Rows are points. Examples show where two turns around zero, p and q, send a point. Write where each new point lands after one turn and then the other. Backwards means that the second turn is done in reverse. Each puzzle has new turns, and all numbers are rounded.

Turn p:
[24 21 -9] -> [  2 -24  23]
[12 -1 36] -> [ -3 -25 -28]
[ -5 -70   6] -> [ 46  32 -42]
[-13  41 -31] -> [-28   6  44]
[ 5 47 12] -> [-35 -30  15]
[-22 -38 -12] -> [ 18  39 -14]
Turn q:
[  3  41 -27] -> [ 34 -34  12]
[ 26 -22  20] -> [-2 39  2]
[ 19   1 -54] -> [  9 -18  54]
[-53 -17  32] -> [-43  -8 -47]
[ 6 -3 29] -> [  3  22 -20]
Where do these land?
q, then p backwards: [ 39 -10  -8] -> [ -6  -8 -40]
p, then q: [ 12  30 -13] -> [-18  17 -24]
p, then q: [41 15  8] -> [-27  34  10]
q, then p: [-68 -42  -7] -> [-21  76 -17]
q, then p: [-24   8  20] -> [12 23 19]

Turn p:
[-53 -16 -23  28] -> [-12 -34  47  29]
[ 15  34   1 -19] -> [-11   0 -40  -6]
[ 39  28  58 -43] -> [ 31   8 -61 -53]
[-10   6  13  15] -> [ -7 -14   9 -15]
[ 17 -40 -42  37] -> [-18  42  47  26]
[ -7 -13  -6 -19] -> [18 -1 -2 17]
Turn q:
[27 -6 13 39] -> [ 33  17 -23 -23]
[ 35  31 -39 -15] -> [-13 -52 -27 -17]
[-40   8 -10  40] -> [  6  15  42 -36]
[-24  15 -33 -19] -> [-33 -24  23  -6]
[ 36 -17  27  -9] -> [ 17  11 -38  24]
[-54  19  42 -24] -> [13  2 58 45]
[ 20 -51   1 -12] -> [-22  34 -37  14]
Where do these land?
q, then p backwards: [42 34 -3  0] -> [-27  20  27 -33]
q, then p: [-7 29 50 11] -> [ -7  43  -2 -40]
p, then q: [-33  33   5   5] -> [-30  37   2   3]
q, then p: [ 33  -1 -25 -32] -> [-1 -4 32 41]
q, then p: [ 14 -27 -15  14] -> [-10 -13 -21  25]
q, then p backwards: [-49 -67 -12   3] -> [ 56  -8 -37  49]

Turn p:
[-31 -33  67 -20   2 -34] -> [ 49  24 -48 -38 -23  29]
[-21  -4 -30  34 -44  12] -> [-33  14  48 -29   8  10]
[ 15 -32 -26 -11  11 -20] -> [ 14 -17  19  23 -28  21]
[-22  35 -10 -17   5   0] -> [ -4  34  -3  22  16 -13]
[ 19 -33 -34   6   8  43] -> [-32 -31  24   6 -40 -19]
[28  5 25 14 17 45] -> [-17 -36 -26 -13   1 -39]
[-18 -25 -23  18  18 -33] -> [ 37   4  39   1 -15   8]
[ 32  87  31 -24 -17 -12] -> [-15   6 -54  30  81   3]
Turn q:
[-16 -14 -23 -34 -14  -1] -> [ 20   9 -21   6 -34  14]
[ -9 -31  38  -9  -7 -47] -> [-30  32 -29  16 -10 -41]
[-12  18  -2  74 -24  -1] -> [-17 -11 -22 -15  71  20]
[ -6   2 -19   5  20   6] -> [ -1 -13   4 -23  -8   9]
[ 21 -23 -24 -31 -20  23] -> [ 43  28  10   3 -21  16]
[ -4  61  48 -30  57  58] -> [ 15 -87  60  25 -12 -39]
[ 15  11  16 -30   1 -40] -> [-32  16   8  33 -25  -6]
[ 11 -24 -35  55 -11   1] -> [  1  26  -9 -47  38  26]
Where do these land?
q, then p: [ 36 -15 -31  25  -7  24] -> [ -9 -11 -48  23   5 -26]
q, then p: [ 29 -35   2 -22  23   8] -> [ -1   5 -32   2  35  29]
p, then q: [-69 -24 -22 -12   3  15] -> [-14 -17  -5  70  21  19]
q, then p backwards: [ 20  51  54  -7 -35  -6] -> [ 34  49 -54 -19  17  -8]
q, then p backwards: [10 55  9 -8  7 30] -> [ 42  -6 -38  20   9 -22]
p, then q: [ 17  -3   0  -1 -16 -75] -> [ 40  -7  57 -23  20 -18]
q, then p: [-42 -29 -13  26  25   3] -> [ -7  16   3  45 -31  28]

Turn p:
[-25 -19 -14   8 -13  11 -40   9] -> [ -2  35  -8   0 -12 -34 -23   6]
[-13 -34 -31  -9  27 -21   2  32] -> [ 29 -25 -32   8  14 -36 -23   5]
[-37 -43  41   5  12 -22 -24   2] -> [ 56  31  15  37  -7 -21  -5  -3]
[-29  13   5  19 -29  55  43 -11] -> [-33  -1   8 -14 -46  -6  29 -54]
[ 68  14  25 -39  20  13  20  41] -> [  6 -63  32 -28   4   8  28  55]
[-20  40 -35 -40 -54  28  10 -59] -> [-84  23 -40  22 -28  26  30  -4]
[ -9   4  23  23  39 -32 -23   2] -> [ 45   9  14   8   9  22 -36   0]
[-23 -17  19  38  19  30  -3 -39] -> [ -6  16  40  26 -14  -4 -22 -46]
[ 64 -11   9  21  -5 -38  -4   3] -> [ 12   0  24 -22  67   9  10  18]
[ 24  53 -41 -26 -16 -24  19  20] -> [-22 -25 -52 -37  12  35  12  26]
Turn q:
[  0 -13  31 -13  20  34 -33 -10] -> [ 24  36  -2  35 -22  17  -8  11]
[ 28 -20  30 -30   9  15  17  40] -> [ 23  35  -6  11   5 -39  37  19]
[-25   8   4   1 -16   8 -32  18] -> [  2  18   9  14  14  20   0 -35]
[-21   9 -13 -43 -48  22 -37  14] -> [-35  27   8  33  17  35  37 -29]
[ 61 -23 -29   9   7 -18  18 -12] -> [ 13 -47   3 -10   9  -9  19  55]
[-42  29 -26   7  24  36  -6  -1] -> [-17   6 -45  20  11  14 -39 -25]
[  5  32 -10  66  43   3  -5   7] -> [ 32 -18 -13 -13  34  -3 -68   2]
[-14  49  33 -48   4 -17  46 -50] -> [-63  42  -7 -48 -43  -8 -14  25]
[ 18 -29  24  50 -54 -25  49  -6] -> [ -5 -44  67 -12 -12 -59   2  -4]
[-11 -42 -44   0  13 -58 -17   1] -> [ 28 -53 -17 -31 -12  31  36 -19]
Where do these land?
q, then p: [ 54  35 -23 -25 -54  33  -7  -2] -> [ 59 -27   7 -14 -50  -1 -29 -39]
q, then p: [ 29  -9  17 -48  19 -34  21 -17] -> [  4 -25 -40 -27 -18  -6  46  18]
q, then p: [-42  12 -43  38  19  16  36  24] -> [-11  17 -25  48  42 -14 -49  -1]
p, then q: [ -8 -44  16  23  -7 -57  13  19] -> [ 15 -16 -14 -32  10  -3 -12  68]
q, then p: [-16 -16  38  -3  -7  33   3   2] -> [  1  33   3 -23  14  33   5 -15]
p, then q: [-43  29  -9 -11  -4  41  -4   7] -> [-42 -12  31  14   7  17  18 -30]
p, then q: [ 57  32  24 -59  12 -23 -35  17] -> [ 40  34 -24  31  47 -52  29 -21]
q, then p: [-23  38 -10  46  20 -20  -4 -22] -> [-17  25  11  34 -12 -21 -26  46]
p, then q: [-38 -46 -13  -3 -30  -7 -40 -34] -> [ -9 -16   9 -50  36  19 -51 -15]
q, then p: [ 30 -31   3  42  32  17  17   6] -> [ 23   4   9 -22  56 -19  -8  25]

Turn p:
[ 17 -26  42  26  44  20  12  -8 -32] -> [-42  24   6 -11  33 -38  22   1 -38]
[-23 -11  26 -15 -10 -15 -21 -13  18] -> [  1  21 -23  11  20  16 -25 -16  15]
[ 28  43 -27 -55 -39  36  24 -49  10] -> [ 26 -41  30 -79   5  25 -23   8  40]
[ 21  43 -54   5  10  13 -14  54 -30] -> [ 22 -17  55  19 -40  17  53  27  -4]
[-43  -8  -4 -13 -23 -17 -42 -32   8] -> [ 26  38 -40   1   2  24 -16   0  35]
[-26  -9   4 -24  17  14  33  17  -1] -> [-30 -12  13  15   6 -24  -8   9  31]
[ 54 -49  16 -21  -2 -36  15 -31   2] -> [ 23  14  11 -24  14 -41 -54 -31 -36]
[-30   6 -15  30  21 -17 -38  31  47] -> [-21  18 -23  47 -46  41   1  -5  -7]
[ -2  34  36  33 -35  -5 -32  26   6] -> [ 13 -16 -23  28  26  49  32 -19 -19]
[-30  29 -55  15  39 -34  33  23   3] -> [-10 -21   3  37 -53  -7 -10  67  -2]
[ 35 -51  31  20 -22  41  30 -18 -30] -> [ -8  -9  -8 -45  32 -59  27 -41 -17]
Turn q:
[ 45  36  21 -24 -18  29  28 -18 -26] -> [ 27 -39 -31  -2  11   5 -53  13 -31]
[-14 -35 -46 -10 -16 -49  44   0 -42] -> [-41   7 -42  25 -63   9  -4 -40  11]
[ 15  29 -12  20 -22  36  35 -19 -30] -> [  4  -3 -10   6  -1  -3 -75   5   0]
[21 64 23 17 38  3  0 13  6] -> [  3 -30  36  12  25  38 -16  47 -11]
[ -2 -30 -12 -21   8  19 -61 -23  10] -> [-19  17 -10 -47  37 -29  31  -8  -6]
[ 51 -24  -2  38  -1  -7  41 -29  19] -> [  2 -58  21   4 -14 -25 -28 -34  30]
[ -7  -4 -18  31 -36 -57  13 -17  23] -> [  4  -6   5 -17 -51  16   5 -14  59]
[-53 -31 -11 -40  -8  15 -30  55  45] -> [ 22  63 -18  26  31 -12  71  -3  13]
[ 14   4  40  11  10  31  -5   1 -31] -> [ 13  -3  23  -5  11  -6 -26   0 -49]
[-59 -23  10 -30  10  -9 -33 -20  24] -> [ -5  34  -8 -22 -12 -34  58  29  -1]
[ 21 -17  13  17 -44 -17 -30  41   9] -> [ 40  13  13 -17   6  34  17 -48   8]
[-32  33  -5  -9  79   6  -2  15  -6] -> [-48   6  22  37  19   9  18  57 -24]
Where do these land?
q, then p backwards: [-10 -31  -8  -1  20 -17  48  44   4] -> [-17 -16  -1  12   2 -10 -15  70  10]
q, then p backwards: [-34  45 -14 -32 -18 -24  32 -42  33] -> [-67  20 -54  12  -7 -10  21 -24  -8]
p, then q: [-34  -7 -30  26   3 -39  44 -53  19] -> [-20  42 -34  -9  22  47  29 -41  27]
q, then p: [ 47 -20  26   9 -37  25 -14  32  26] -> [-12  26  27 -52   8  -9 -27  -3 -46]
q, then p: [ 18  14 -16 -16  45 -20 -25 -12  -5] -> [-31   7  -3  21  -1 -33   4   8  40]
q, then p: [ 25  34 -18 -18  20  44  24  -1 -25] -> [ -5  53   1  25 -30   0  38  10  -8]
p, then q backwards: [  4   6  58  27 -56 -41 -35  23 -19] -> [ 38  -7  13 -52 -15  31   2  74   8]
p, then q: [ 27  -2 -24 -13 -32   9  -4  40 -38] -> [ 27 -59  12   4 -24 -12  -8 -22  -6]
q, then p backwards: [-42  44 -12  42 -12   5 -40 -16  -3] -> [ -7  18 -18 -43  44  12 -24 -49  -9]
p, then q: [ 25 -45  38 -34  43  10   5 -22  28] -> [-15  20   1 -48 -15   7  28  63 -23]
q, then p backwards: [-25 -39   0   9  23  47 -35   8 -19] -> [ 27 -42  37   1  41   6 -10  -5 -31]

Turn p:
[  9 -18  14 -22 -16  -8  54  20 -16  24  -6] -> [ 39 -26  23 -29  18  29  -6  -1  19  -1 -21]
[-34  50   8  47  36  28 -17  14  -1   1  -3] -> [-29  32 -55  39  12  20  14 -35  -6  -2 -11]
[ 40   0 -57 -10   8  20  37  14 -36  29 -32] -> [-19 -10  59   0   5  50 -16  -6  11 -53 -20]
[ 16   1 -16 -49   0  13  -2  53 -36 -20 -36] -> [-18 -49   7 -13 -26  47  32  26   5 -35  -7]
[ 26   4 -16  25  -6  26 -20  -6  29 -28   1] -> [-11  32  -4  27  -4 -26   6  29   7 -28   9]
[ 20  28 -38  37  57 -22 -19   4  51  34 -20] -> [-26  25  -6  17  35 -12 -10 -53  -9 -56  56]
[-55 -61  21 -24 -53 -17 -23 -42 -17 -14  50] -> [ 12 -25   1 -12 -37 -39 -39  36   2  97  -4]
[-35  -9  14  -9 -54 -12  -3 -15  -3 -40 -21] -> [-14   7 -12 -36   0   0   9  54   4  47  -1]
[ 20  36  31  69  37 -27 -24  41 -17   6   3] -> [-15  14 -67 -13   5 -22   7 -57   0 -48 -30]
[ 16 -34   6 -28  43  21  50   3 -41   0 -42] -> [  6 -15  54 -15 -20  45  38 -30  45  -6 -16]
[-13  -3 -13  -3 -12  -4  -3   0  47 -19  42] -> [ 31  15 -19  18  -8 -14 -23  26 -10   8  37]
[  7   8  27  10  -3   5 -30 -16  36  41  13] -> [  7  -8  -7  29  40 -46   0 -15 -15   7   5]
[-17  -3  20 -43 -37 -24   0 -70   4 -15  51] -> [ 37   8  26 -13 -20 -33 -11  26 -52  70   4]
Turn q:
[ -2 -30  33  20 -36  14 -13 -12  28 -24  55] -> [ 51 -20  -3 -16 -31  21  -9 -32  44   0 -29]
[ 15  19 -24 -30  49  17 -66  31  29 -53  53] -> [ 21  41 -61 -38  41  57 -39  29  44   3  11]
[-31 -58 -19 -47 -57   1 -23 -11   1  25 -12] -> [ 48   6  33 -11  24 -23  60 -19  10 -53   8]
[  8   1 -33   8   2  32   4  -5  17  31 -31] -> [-14  23  28 -26  21 -28   8   6 -18  17 -20]
[  6  -1  15   5  45 -61   5  -7  -4   8  35] -> [-18  13 -17  55 -14   1 -24  -6  41  10  31]
[ -3  11  47  75  -4  -2  33  31  28 -16 -40] -> [-17 -30  26 -26 -83   0 -17  16 -23  46   9]
[-21 -22   9   1  42  27  13 -31 -71 -34  25] -> [-27 -13 -73  28  -1  22  51 -21   4   9 -29]
[ 19  24  17  15 -28  30 -43  24  -4  33  -6] -> [ 23  24  16 -10 -18  -1 -22  38 -24 -25 -43]
[  2  28  29  -2  11  -7  32 -54  -1   4 -89] -> [-61   1   7 -12 -26 -36  -5 -46 -71 -11  23]
[ 30 -11   9 -29   7  -4  25  18 -12  12  10] -> [-30 -22   5  11  13  -6  -5  16  26 -25  -5]
[  2   4 -56 -12 -16 -25   9 -13 -29 -15 -19] -> [ -8  -2  22  23  47  25  25 -12 -29   4  21]
[-26  36 -29  -5 -15 -22  21  28  17  28  20] -> [ 32 -18  15  22  29 -29 -22  30  -6  24  22]
Where do these land?
p, then q: [-19 -19  -6 -11 -23  43  53 -25 -46   9   6] -> [-13  19  17 -43 -44 -39 -11  22 -26 -25 -30]
q, then p: [ 13 -43  11  25 -15  56  -5   2 -15 -49  -4] -> [  6 -12  54  10  24  42  28  39  26  18   2]
p, then q: [  4 -32 -35 -11  17 -16  -1  25   0   8   6] -> [ 35   4  -4 -19  -6  21   3 -21  28 -14 -10]
q, then p: [ 23  19  18  -6  20   1 -44   8  11  42 -37] -> [-18  -4 -52 -21  -9  17  18  19 -47  -3  -8]
q, then p: [-38 -33  -2  57 -22  28   2   7 -67 -13  -4] -> [ 11  10  40 -21  42  45 -14  14  51 -14 -51]
q, then p backwards: [ -4  35   9 -34 -10 -18  -9  45  24  10 -15] -> [ 20  -9 -37 -13 -35 -27  -4  11  40  -5  12]
q, then p backwards: [-50   2  -1 -18  45  -3  22 -46  26 -58  24] -> [-67  -5  40  20  43 -44 -16  27  25  14   0]
p, then q backwards: [-18  16 -38 -23   1 -17   6 -70 -17 -62  -7] -> [  6   0  -8  64  23 -12 -30  19  17   1 -75]
q, then p backwards: [ 49  51  -6  20   7 -35   4  37  15  14  13] -> [-22 -20 -67   0 -45  18   5 -16   2  18  20]
q, then p: [ 28   2  41 -12 -14 -64 -12  -4  32  29 -42] -> [ 15  12 -56 -13 -25 -47   8  32 -35  37 -21]
q, then p backwards: [ 40  36   6  12  22 -27   7  30  36  46 -27] -> [  5 -28 -64  15 -38  -7 -20 -46   6  -4   9]
q, then p: [ -7  10 -18   6 -14  -2 -19  -4  58  17  16] -> [  8 -19   6   0  10 -38  23 -16 -41 -23   5]
q, then p: [-22 -44  21  -6 -15  53  -3  -5 -57   7  72] -> [-15  43  46 -28  31  20   7  25  61 -49  36]

Turn p:
[-30  39   6  -6  -2  -7   1  24 -46  -8 -11 -30] -> [ 10 -33  45  -9  -4  51   1   6  18   6   1  -2]
[ 10  14   3  -4  57  64 -12  -5  -3   3  59 -23] -> [-17 -11   2  -6 -55 -25  -7   6  -5  83 -11 -25]
[  1  62 -12  -5  25 -16  35  30 -11 -43 -38 -17] -> [-16 -23  30  29  -4  60   3  58  -1 -10 -31  10]
[ 11  33  33  -8 -14   8  -8  66  -5 -44 -41 -13] -> [  2 -22  22  44  -8  48 -27  47   8 -13  49   7]
[ 23 -49 -10  40 -40 -42  -1 -42  49   5  43  18] -> [-15  63 -43 -41   0 -51  29 -14  -7 -51  11 -10]
[-18  35  -4 -15  15 -11 -40   5 -10 -19  -1  18] -> [  1  22  51  22   1  16 -18  -6  -3   7  -8 -15]
[ 29 -13 -34   9 -74  -7  -9 -41  15  37   8  21] -> [-19  33 -22 -61  30 -28 -23 -29 -23 -33  11  34]
[-55  23   5  32 -17   6  22   5 -20 -35 -39  20] -> [ 27  10 -13   2  27  77 -12  11  19  -9 -13 -20]
[  8  45  27   7   9  -8  18  27 -67 -13 -12  30] -> [26 11 38  9 16 53 19 33 14 36 10 36]
[ 25 -16  20  -6 -25 -26   3 -41  48   5 -38  26] -> [-28  24 -35  24  44 -11  14 -18 -35 -38  16  10]
[-20 -15  12  -7  45  43   3  -7   4  36  27 -38] -> [  5 -48 -14  -8 -25 -28  10 -18  -6  51 -11 -33]
[  2 -47 -31  -1 -24 -17  15  12  51  26 -12  43] -> [ 21  15 -38   2  41 -55 -19   8  -3 -47 -12   5]
[ -5 -54 -27  -4  49  45 -17 -22 -47  -1  19 -36] -> [ 16 -23 -18   2 -67 -16  -1 -54  28  43 -34  12]
[ 17 -40   8 -40 -46 -34  15 -33  49   9  41  22] -> [-50  28 -21 -15  43 -67  18 -15  22 -32  19  -3]
[  2 -17   4   8  43   2 -26  22  -7  42  -4 -40] -> [ 36 -45  15   6 -38 -25  14 -15 -27   9   3  -6]
Turn q:
[ 20   1  13 -77  31   4 -42 -28   0  17  -8  23] -> [-52 -32 -13  -3  -9 -70  22   9   0  26  28  -8]
[  7 -10   8  19 -71 -24  48   6 -26 -17  26   5] -> [  3  27 -25  -7 -24  56 -64   1  22 -17   0 -15]
[ 11 -44   2  41   5 -37  37   6   6   1   2   9] -> [ 15  24 -10 -49 -13  38  -3 -22   5  -6   0  34]
[  9  35   8  60 -20 -61  18  25   5   8  -4   4] -> [ 37  -3  33  -8 -12  28 -48 -15  40  -8 -21  47]
[ -9  10   2  41 -37   6  17 -26   2  18 -13  14] -> [ 29  -6  26 -12  -1  28 -40  -7 -18   7  18 -13]
[ -2  27  14 -71  66  34 -32 -19  35   6  47 -20] -> [-15 -35 -12  36 -20 -65  74  48  -5 -23  27  -3]
[-20  17 -13  25   6 -27  51 -11 -13 -22 -38 -17] -> [ 49  41   0   4 -13  11 -20   1  -7  40 -21  21]
[  0  -9  66 -41  25  35 -41   8 -10   4   0 -21] -> [-42  13  -4  28  43 -44  25  18   6 -18  49   6]
[  8   7 -55 -23  18  50 -28  31 -47 -21  -1  25] -> [-24 -27 -38   9  45 -23   6   7 -26   3 -65 -33]
[-36 -13 -19  28 -52 -50  14  22  28 -11 -19 -12] -> [ 25  35  29   5 -28  41 -13 -55  32   4 -18 -12]
[-26  -7   9  43  -8 -15  -1 -14  12 -30   7  26] -> [ 40  19  19 -40   3   4  -9  -3  18 -15  -1 -20]
[ 47   3  27 -61  38  63 -25   0  49   5  -7  -8] -> [-34 -50 -20  26  30 -18  72  31   8  23  50  -1]
[ 14  -6 -12  39 -13 -34 -15 -31   7  -6   2 -48] -> [-10  27  57 -14 -26  31   2  22   1   4 -14  14]
[-23 -12 -49 -23  13  55  -2  31 -49  48   7  20] -> [-21 -29 -42  23  24 -17  -5 -35 -75 -21 -31 -16]
Where do these land?
q, then p backwards: [-40 -12   1   3 -52  60  43   3  34  33 -48   9] -> [-43   3  74  18   4  31 -54 -15  -4  16 -49   9]
q, then p: [ 17 -23  52 -15  34 -22 -38   6  43  -1  15  39] -> [-42  15  -6  16  29 -51  28  18  39 -19 -22 -35]
p, then q: [ 31 -12 -13  11  -3  -6  21 -16 -17 -42  31   8] -> [ 39 -30  -3  27 -13   2 -12 -25  18  12  -2 -25]
q, then p backwards: [-25  17  21  23 -39  52  23  54  -7  18 -66  22] -> [-51  -8  37 -30 -14  33 -25 -11  -8  24 -65  53]
q, then p: [ 28  63   9 -32  29 -49  -9   5  37  -3  23  37] -> [  5  24 -33  12  27 -59   2   9   6 -76  23  -2]
q, then p: [-13 -14 -15  -9   9  28  15  22  17   6 -78  21] -> [  4 -12 -12 -24   3 -24  41 -29 -41  33 -42  24]
p, then q: [ 33  10   0   8  10   3  -4 -53 -45  -9  23 -58] -> [ 12   4 -24  14 -25   2 -40 -26 -30  10  49 -54]
p, then q: [  1 -28  -9 -42 -17 -17  -7  -7 -48   5  33 -39] -> [ 12   6  -3 -26 -42  -5  12 -15  24   8  62 -28]
p, then q: [-36 -15  -3   6  17   1   7 -22 -34 -46  34 -60] -> [ 10  10  12  33 -22  49  16 -15  -9  28  52 -45]
q, then p: [-19 -15  -5  20   0 -37   5 -39 -45   6  15 -12] -> [-11   8  54   5  20  34 -23  -9   6  -1  30  11]
q, then p: [ -1  19 -32  -1   4  14 -35 -22 -22  -1  36  11] -> [ 17 -28   9  25 -14  23   8 -10  30 -36  18   7]
q, then p: [-14  -9  -5  20 -45   6 -13  36  45   6 -60  -2] -> [-22  -8 -47  -7  -7  -6  31 -28 -49  48   1 -23]
q, then p: [ 38  18  -3   6  54 -31  -8  34  42  29  41  25] -> [ -4  38 -55  38  39 -32  -3   5  44 -32  -7  16]
